Each row is a point. The points of each table are mixes of a few directions, plus a little noise. How many directions does each table use, and how many do they share? Where both have some left over, give the other angles between the two spaces (their principal angles), to ten degrees, smallest first.

First, 6 rows:
[[  5  15  15]
 [  1   5   7]
 [-22 -70 -77]
 [  1   3   4]
 [ 28  84  92]
 [-12 -38 -40]]
Second (5 x 3):
[[-70   2 -23]
 [-45   2   4]
 [ 37   1  83]
 [ 88  -5 -19]
 [ -9  -1 -46]]
Directions: first 1, second 2, shared 0; angles 40

First (9 x 6):
[[-22   6  -4  41 -21  -1]
 [ 16  26  -3  15  19 -13]
 [ 67  -1 -19  -3  10  -5]
 [-45 -79 -22 -61  18 -23]
 [ 49 -29 -18 -10 -21  11]
 [ 36 -64 -44   5 -32  -8]
 [ 17  51  77 -89  33  53]
 [-52  42  27  49 -22  14]
 [-70  47   9  55  19 -26]]
Second:
[[-19 -22  15  -7 -40  32]
 [ -4  -4   3  -2  -8   6]
 [ 30  37 -24  12  69 -52]
 [  1   2  -1   0   3  -3]
 [-35 -44  29 -15 -80  62]
 [-21 -26  16  -9 -47  37]
 [ -8 -10   6  -3 -17  14]
 [ 53  66 -42  22 121 -94]]
Directions: first 4, second 1, shared 1

First, 8 rows:
[[-18  45 -34  81  -5  37  27 -61  52]
 [ 10 -36 -22 -39 -64  17 -43  72 -37]
 [  8 -28 -20 -27 -54  17 -35  56 -29]
 [  5   2  53 -27  74 -52  25 -29  -2]
 [  2 -19 -53   4 -90  51 -40  57 -16]
 [ 12 -12  71 -56  86 -70  18 -14 -19]
 [  1  11  45  -9  71 -42  29 -39   8]
 [-17  37 -40  73 -19  41  18 -43  44]]
Second, 7 rows:
[[ -3 -62  39 -43  36 -35  65  18 -46]
 [ -4 -87  57 -65  52 -49  95  26 -67]
 [  4  81 -53  59 -47  44 -89 -23  62]
 [  0  25 -16  18 -15  15 -28  -6  19]
 [ -2 -29  18 -21  16 -16  33   9 -22]
 [  0  -1   0   0   0   0   0  -3  -2]
 [  2  73 -47  52 -43  42 -77 -21  53]]
Directions: first 2, second 1, shared 0; angles 40

First (8 x 12):
[[ 11  -1  14  18  21 -22   2 -19  -3   9   5  42]
 [ 10   0  16   9  20 -18  -1 -16   1   0   3  36]
 [  8 -45 -10  38   8  -2   3  14  23  41 -39  16]
 [-13  30 -11 -18 -21   9   4  -2 -23 -14  29 -30]
 [-12  31  -4 -30 -18  11  -1  -1 -17 -27  25 -32]
 [-15  22 -38  28 -30   0  20  -5 -40  34  32 -23]
 [ 17 -25  23  11  30 -14  -7  -5  25   3 -24  42]
 [ -6 -11  10 -57 -10  36 -20  33  34 -48 -30 -50]]
Second, 10 rows:
[[  -2   -1   -2   -1    1   -1    2    0    1    5    1    2]
 [   2    1    2    2   -3    0   -5    0    1   -8   -1   -3]
 [  -6   -5   -8  -10    8   -2   12   -3   -1   25    7    8]
 [ -21  -14  -29  -36   29   -8   44   -8   -4   89   22   33]
 [   6    5    8    8   -6    2  -12    3    1  -22   -6   -7]
 [  -1    0   -1   -1    1    0    1    0    0    3    0    1]
 [  27   20   39   49  -39   10  -61   11    7 -121  -30  -45]
 [ -15  -11  -22  -27   22   -6   35   -5   -4   69   16   25]
 [  -6   -5   -9  -12    9   -2   14   -3   -2   28    7   10]
 [  15   12   21   26  -22    5  -33    6    3  -66  -16  -24]]
Directions: first 3, second 1, shared 0; angles 60

First, 8 rows:
[[  6 -26  33 -56   5  -5  -7   1  53 -31 -30 -17  43 -46 -28  49 -51 -48]
 [ -5  12 -14  29  -4   3   5  -2 -28  15  14   8 -21  22  13 -27  25  26]
 [  5 -11  14 -25   0  -2  -4   3  24 -14 -13  -9  19 -21 -13  24 -22 -22]
 [ -9  36 -46  83  -6  11  12  -6 -83  45  42  28 -65  65  42 -75  73  73]
 [-10  31 -39  64  -4   7   8  -2 -67  36  35  22 -52  54  35 -60  60  60]
 [ -5  20 -25  49  -2  11   7  -1 -49  26  24  17 -36  37  23 -42  41  41]
 [ 11 -34  41 -74   2 -11 -10   5  75 -37 -37 -25  55 -57 -37  67 -65 -66]
 [ 10 -33  42 -75   3 -11 -10   4  73 -40 -37 -26  57 -58 -39  68 -68 -66]]
Second:
[[ -52    1   14    0  -57   -8   13  -27    8  -15    2  -31   97    7
   -38   20  -46   43]
 [ -45  -11   11  -26  -38  -20   10   11   31  109  -29    9   75   19
    16  -13   41   37]
 [  85  -11   15   84   65    7    7  -24  -60  -72   22  -47  -38  -29
   -68   34   -8  -97]
 [  23  -16   22   39   12   19   17   -6  -46   10    6  -20  -24   -9
    33   17   47  -31]
 [  27   15    2   18   21   35   -4  -17  -36 -101   29  -14  -65  -24
    19   29  -32  -37]
 [  15  -19  -22   19    5   -7    0    7  -13  -53   16    9  -48   16
   -21  -33  -12   41]
 [ -27  -21  -15 -121  -14  -20  -25   52   99   28  -41   61  -18   -3
    39  -30  -14   47]
 [ -27   61  -26  -15    4   -7  -17    5   17   94   -5   34   23   23
    19  -24   24   -3]]
Directions: first 1, second 6, shared 1

First, 10 rows:
[[-24 -19 -18 -13  12 -14  -8  -6   9  19 -35  17   4  -4   4 -36 -19  22
   46 -38  38  18   2   3]
 [ 14  31  16  -7   6  14  -1 -11  -9  12   5  -3  25  25  -5   2  33  -1
   -6   5  15  -1   3  18]
 [ 36  13  -8  27  -1  63  11 -28  30   8  47 -40  18   2  -8 -10  50  13
  -15  -9  19  15  49  21]
 [-23 -54 -21  12 -43 -28  -8  56 -10 -24   1  14 -68 -38  -4   9 -76  17
   10  -2 -42  -8  -7 -32]
 [ -9 -16 -14   4 -25  14 -15  22   0  20   5  10 -11   6 -13 -27 -20  49
   39 -34  35  16  28  12]
 [ 12 -16 -15  26 -39  37  -2  23   4   0  39 -13 -28  -8 -16  -4  -9  39
    5 -13   2   7  39   4]
 [-41 -22 -17 -20 -17 -24 -24  29 -14  34 -37  42 -11  11 -11 -46 -46  60
   75 -53  57  22   8  11]
 [-22   4  15 -29  52 -68   7 -22  -5 -29 -55  15  11 -17  33  28 -13 -80
  -30  39 -49 -23 -77 -30]
 [ 15  55  48 -16 -10  -8   0  15 -49   0  11  15  19  45 -13  47  32 -21
  -38  54 -25 -27 -25  14]
 [ 44  26  14  16  64  22  33 -77  42 -39  19 -57  40 -22  32  38  70 -98
  -87  50 -54 -17 -20 -14]]
Second (9 x 24):
[[-22   8 -37 -59 -36  17   2   7 -24  -9   0 -44 -22   4 -41 -24   9  35
   25  34 -40 -21 -26 -20]
 [ -3   8 -12 -22  -8  15  -6   0  -8 -14  -3 -15  10  -9 -18 -18   9  21
    6  13 -17  -6   0 -13]
 [-39  10 -57 -95 -63  21   9  12 -38  -6   3 -72 -50  18 -64 -32  10  50
   42  51 -61 -35 -51 -26]
 [ -3   2  -5  -7  -4   5  -1   1  -3  -4   2  -6  -1  -1  -6  -5   3   5
    2   3  -6  -3  -2  -2]
 [  6 -15  24  43  12 -31  12  -1  15  27   5  31 -23  18  37  36 -17 -41
  -13 -25  35   9  -3  26]
 [ -5  -3  -2  -2  -7  -6   7   3  -2   8   2  -2 -18   9   2   8  -4  -8
    3  -1   2  -4 -11   6]
 [ 43  15  35  52  67  35 -35 -17  23 -48 -15  44 121 -64  15 -29  20  14
  -38 -21  16  33  84 -18]
 [ 39 -16  63 105  62 -32  -4 -12  41  16  -2  77  36  -9  72  43 -15 -61
  -43 -58  70  36  46  34]
 [-18 -10 -11 -15 -27 -21  17   7  -7  26   7 -14 -55  31  -1  20 -11 -13
   14   4  -1 -12 -38  12]]
Directions: first 4, second 2, shared 0; angles 60, 80

First (11 x 32):
[[   7   -3  -11    2   -2   -3    8   13   -7   13    4   -1   11   18
    11  -17    0   -1  -17   -2   18   -9  -12   13  -19   -3    7   -5
   -10    1    3   -9]
 [  13   -5  -17    3   -4   -4   13   23  -10   22   10   -2   22   31
    20  -29    2   -2  -29   -3   32  -17  -19   21  -37   -8   11  -10
   -19    3    3  -17]
 [  -1    2    2    1    0    1   -3   -5    2   -4   -3    1   -5   -4
    -3    4    1    1    5   -1   -5    2    3   -3    6    1   -2    2
     4   -1   -1    3]
 [ -15    4   21   -5    5    7  -16  -30   14  -30  -14    2  -29  -40
   -24   39   -2    1   37    3  -39   21   24  -28   48    7  -14   11
    22   -4   -4   22]
 [   8   -4  -10    2   -2   -4   10   15   -8   16    6   -1   16   22
    14  -23    1   -1  -20   -1   22  -13  -13   16  -26   -4    8   -7
   -13    3    3  -13]
 [ -39   11   54  -10    9   16  -41  -74   32  -70  -31    5  -71 -100
   -60   98   -2    3   93    9 -100   53   60  -70  121   19  -32   28
    57  -11  -11   56]
 [  12   -3  -16    2   -3   -5   12   21   -9   21   11    0   20   29
    17  -27    2   -2  -27   -3   28  -17  -19   18  -34   -7    9   -9
   -17    4    5  -17]
 [   8   -3  -11    2   -2   -4    8   16   -8   15    6    0   16   22
    13  -21    1   -1  -19   -2   21  -11  -13   14  -26   -4    6   -6
   -12    3    1  -12]
 [  10   -3  -13    2   -3   -4   10   18   -8   17    9    1   17   25
    15  -24    1    0  -22   -2   25  -13  -14   17  -29   -5    7   -8
   -13    3    2  -14]
 [   6   -2   -8    2   -2   -3    7   11   -5   10    5    0   12   15
    10  -18   -1    0  -15   -1   17   -9  -11   11  -18   -2    4   -6
   -10    1    2   -8]
 [  -9    3    9   -3    2    3   -6  -14    6  -12   -6    1  -13  -19
   -11   17   -1    0   17    2  -17    9   12  -13   21    4   -4    4
    10   -2   -3    8]]
Second, 9 rows:
[[-24   8 -26 -43 -43  11 -13  -2  -1 -25 -11  22 -10  44 -15  18  16  34
  -26 -52 -14  22  11 -11  45 -26 -12 -11  48   4 -21  55]
 [ 18 -10  41  52  49   8  -6 -26  -4  -7  23   0  16 -17  28  13 -12  32
   26  33  -5  -5   3 -17   2  44 -10   9 -50   4   8 -27]
 [-22 -13  14 -32 -26  15   5 -37   7 -23  19  19  -9   8  12  46   6  35
   13 -36 -10  22 -10 -24  51  -8 -31 -10  41 -12 -18  47]
 [ 16  14 -10  37  26   2 -24  19 -14  -6 -13   4  17  29  -4 -23   2  27
  -23  13  -7  -7  25   2 -10  19  15   6 -41  23   5 -17]
 [ 19   4 -10  18  17 -18   9  32  -2  30 -11 -22   6 -19  -6 -41  -8 -49
   -5  33  19 -23  -6  27 -55   0  26   6 -28   2  17 -45]
 [ -9   0   0 -24 -14 -13  13   2  14  12 -13 -17 -26 -49 -22   3  -4 -58
   24  10  -3   0  -6   8  -8 -18   6   4  30 -16   5  -3]
 [  3   7 -18   3  -4   4 -10  14 -10  -3  -4   9  13  38   1 -13   6  24
  -28 -13   3  -1   7   4  -2  -2   5  -4  -8  12  -3   5]
 [  7   1 -26  -8 -13  -7  11  29  -8  21   0  -2  15  31   7 -32   4 -10
  -33  -9  27 -13 -14  24 -34 -15  13  -9  -5   4   2 -10]
 [ -6 -12  35  -4   8  -4  14 -31  17   1   9 -13 -22 -66  -1  30 -11 -33
   52  21 -10   5 -10 -12  11   7 -13   8  15 -21   5  -5]]
Directions: first 1, second 4, shared 1
